Each row is a point. Two turns around zero, p and q, are shown by what they do to some points. Where does a point land after both, in the order given? Backwards means that the second turn is done in reverse. Each puzzle has new turns, and all numbers are rounded.

Turn p:
[ 24   3 -26] => [  9  32 -13]
[  1 -40  -6] => [  3 -15 -38]
[-58  58  31] => [-45 -21  72]
[ 13 -23 -12] => [  9   3 -27]
[19  2 14] => [23 -1  6]
Turn q:
[47 37 32] => [ 65  -2 -18]
[27  2 13] => [ 21  -7 -20]
[ -4 -27 -40] => [-42  17 -17]
[ 10 -16  -4] => [ -9  -5 -17]
[-21  -4  33] => [  5 -31  23]
[-59   8 -34] => [-41  27  48]
Where do these land?
q, then p: [12 26  0] => [20 18 11]
p, then q: [ 7 21 28] => [ 19 -28 -11]
q, then p: [ 32 -32  32] => [ -2  10 -54]
q, then p: [-63 -10 -50] => [-42 -44  54]
q, then p backwards: [ 12  -6 -10] => [  1 -10 -14]

Turn p:
[  2 -26  97   8] => [ 67 -66  35   7]
[ 20  15 -28 -17] => [-24  24   3 -24]
[-20   0 -28 -16] => [-35   6  -7  12]
[  6 -12 -28  12] => [ -9   9 -30  -8]
[ -9  22 -12  14] => [ 1 26 -3 14]
Turn q:
[-14 -19  36  -1] => [-21 -37   2   6]
[ 47 -21   4  -5] => [ 23  -5 -27  38]
[-20  62 -32  -6] => [ 12  46  46 -30]
[ 39 -11  -6  27] => [ -2  20 -29  34]
[-52 -11  -1 -15] => [-13 -24   8 -47]
Where do these land?
q, then p: [ -6   1 -22  42] => [-21  29  13  29]
q, then p backwards: [-32   5 -21   9] => [ 32   5 -19 -14]
q, then p: [ 22 -11  53 -27] => [ 35 -31 -43  -9]
q, then p backwards: [  9 -33 -19 -39] => [ 19 -33  20  35]
q, then p backwards: [-8 15 26 59] => [-33  20 -39 -38]
p, then q: [ 15  23 -17 -43] => [ -9 -30  40 -18]

Turn p:
[  1  42  -8 -22   1  -3] => [ 18  18  -2   0   1 -41]
[-28   3 -10 -28  19 -31] => [-18   3 -14 -16  38 -27]
[-23  -8 -20 -12  11  16] => [  5  21 -18  -3  24  12]
[-3 -4 23 -6 23  4] => [-20  15  20   5   8   2]
[-16 -10   8  97  -2   9] => [-34 -22 -34  59 -44  41]
[-21 -17   6  -2 -52  16] => [  3   5 -22 -40 -32  24]
[ 90  -5   0 -26   1 -10] => [ 48 -38  71  -2   5 -11]
Turn q:
[  5 -46  26 -18  37  10] => [ 21 -18 -52 -32  12  -3]
[ 14  26 -34  24  40  29] => [-32   5   4  -3  31  55]
[-56  15  35   3 -20 -19] => [  6 -52  27  19 -18 -35]
[ -1  27 -35 -18 -36 -36] => [-26  36  30  26  -4 -36]
[ 34 -29 -12 -39  -5   3] => [  7  42 -25 -31   1 -17]
[ 22  15  38 -10 -28  12] => [ 44   8  30 -15  -4  -5]
[-18 -39 -16  17  23  35] => [-22 -21 -37 -21 -20  32]
[ -1  31  -3  41 -11 -33] => [ 1  0 24 57  3  9]
Where do these land?
q, then p: [ 31   1   1 -43 -26  24] => [ 12  15  26 -22  -1 -51]
p, then q backwards: [-34 -30  -2  -5 -21 -11] => [ -4 -21 -15 -10  29  31]
p, then q: [-11   8 -17 -23  19 -16] => [-12  -4 -16  12  32  -5]
q, then p: [-48  -6 -23 -25  20  21] => [-24  11 -27 -42  33  10]
q, then p: [-43  10 -57 -10  -2  -9] => [-47  14 -51 -18  -1  -4]
q, then p: [16 20 35 32 -7 36] => [ 17  17  48  -1 -22  30]
q, then p: [ 50 -26  19  32   1  -1] => [ 56   0  11  32 -15   3]
p, then q backwards: [ 39  22  45  42  14 -44] => [-73  25  -6  15 -33 -26]

Turn p:
[  1  -4 -27  12   8  15 -28 -13] => [  7 -12 -20   0  10 -13 -25 -25]
[  3 -19  12 -26 -26  -8 -32 -33] => [  6   9 -18 -46 -22 -22  15 -16]
[  0  -6  32  24  -5 -32   7  18] => [-30  -1  33   8  -2 -18  23  11]
[-20  16  21  -3  25 -16  30  17] => [-7 33 27 26  7 14  8 18]
[ 25 -50  12  15 -31  12 -21 -21] => [-16 -37   4 -57  -4 -16  -1 -16]
[-19  28 -18  11  30  33   4   8] => [ 24   6   3  33  14  11 -40  -1]
[  0  26  -6  -2 -29  14 -10  -5] => [ 28 -16  -8   6 -26  -8   0   1]
[ 36   1 -21 -14  -2   4 -23 -27] => [ 22 -15 -37 -21  18 -11  11 -12]
[-15   2   2  12  15 -11  48   7] => [-12  10  29  24   8  35  10  -1]
[ -3   2  31 -18  17 -14  34  41] => [-21  26  21  12   5  19  12  49]
[ -9   4 -37 -11  -1   3  -8   9] => [ -1  -1 -33  16  -8   9 -14  -7]
Turn q:
[-51  11 -14 -15   8  -7   7   5] => [ -5  32 -21  -1  31   2 -17 -25]
[  8 -11  -8  27   9   6 -17  26] => [  6  -2 -10  -9  -3  12  -9  40]
[ 43  57  -2 -21 -21   2 -11   1] => [  6  31  46 -12 -27 -39  25   5]
[ -8   4  43  -2 -10   7  39  -5] => [-10 -17  22  -7  24  22  31 -26]
[ 12 -23 -32  -8 -11 -29   6  34] => [ 15 -18 -14 -10  24 -40 -18  23]
[ -6 -24   4  -2 -10  16 -29 -21] => [-15 -13 -11  -6 -33  11 -20 -11]
[-30   1  -7   4   4 -37   0 -13] => [-13   8  -2  28  24  -4 -27 -10]
[ -3  -4 -25 -10  -2  23 -21 -10] => [ -2  12 -25  -8 -29  -8  -7  -5]
[ -6   6  28  31  16   8  34 -31] => [-15  -9   6  33  10  37  35  -9]
[ 41 -17  13  -3  17  10  -7  14] => [ 35 -24  10  -9 -20   7   7  18]
Where do these land?
p, then q: [-97   1   3 -22 -12  -7  -2  -7] => [-73  39  43 -13 -29 -15  12  -8]
q, then p: [ 10   3 -17  14 -14  10  17  -8] => [-17   2   5  17  -8  22   6  -5]
q, then p backwards: [ -5 -18  -8 -14  -6  -5  17 -16] => [  8   0 -22  16  -4  -8 -15  -9]
q, then p: [-13 -14  -9   4  16  -6  10  -9] => [ -2 -13  -5   7  15   0 -12 -18]
p, then q backwards: [ 21 -20  -9  -7   2  35   9  -5] => [-13 -30  17   1   2   5  -4  30]
q, then p: [ -2  23  -6  13   1   6 -59 -15] => [ 20 -13   1  15 -49 -33  -5  13]
q, then p backwards: [ 26 -11  25  51 -15 -17  16  44] => [53 -8 32  9  4 16 33 37]
p, then q: [ 14   2 -14 -22  11  -5 -13   9] => [ 11  17 -19   5   6 -16  -1  14]
q, then p: [ 13  -3  55   1  10 -15  12   1] => [  2   0  35 -41  20  -1 -13  15]
p, then q: [ 26  23  -4 -20  -3  -6 -30  -3] => [ 18  -4  -6  15  14 -37   2  20]
p, then q: [  6  14 -17   1  10  10  22  10] => [  5  -2 -14  -5 -12  18  11  22]
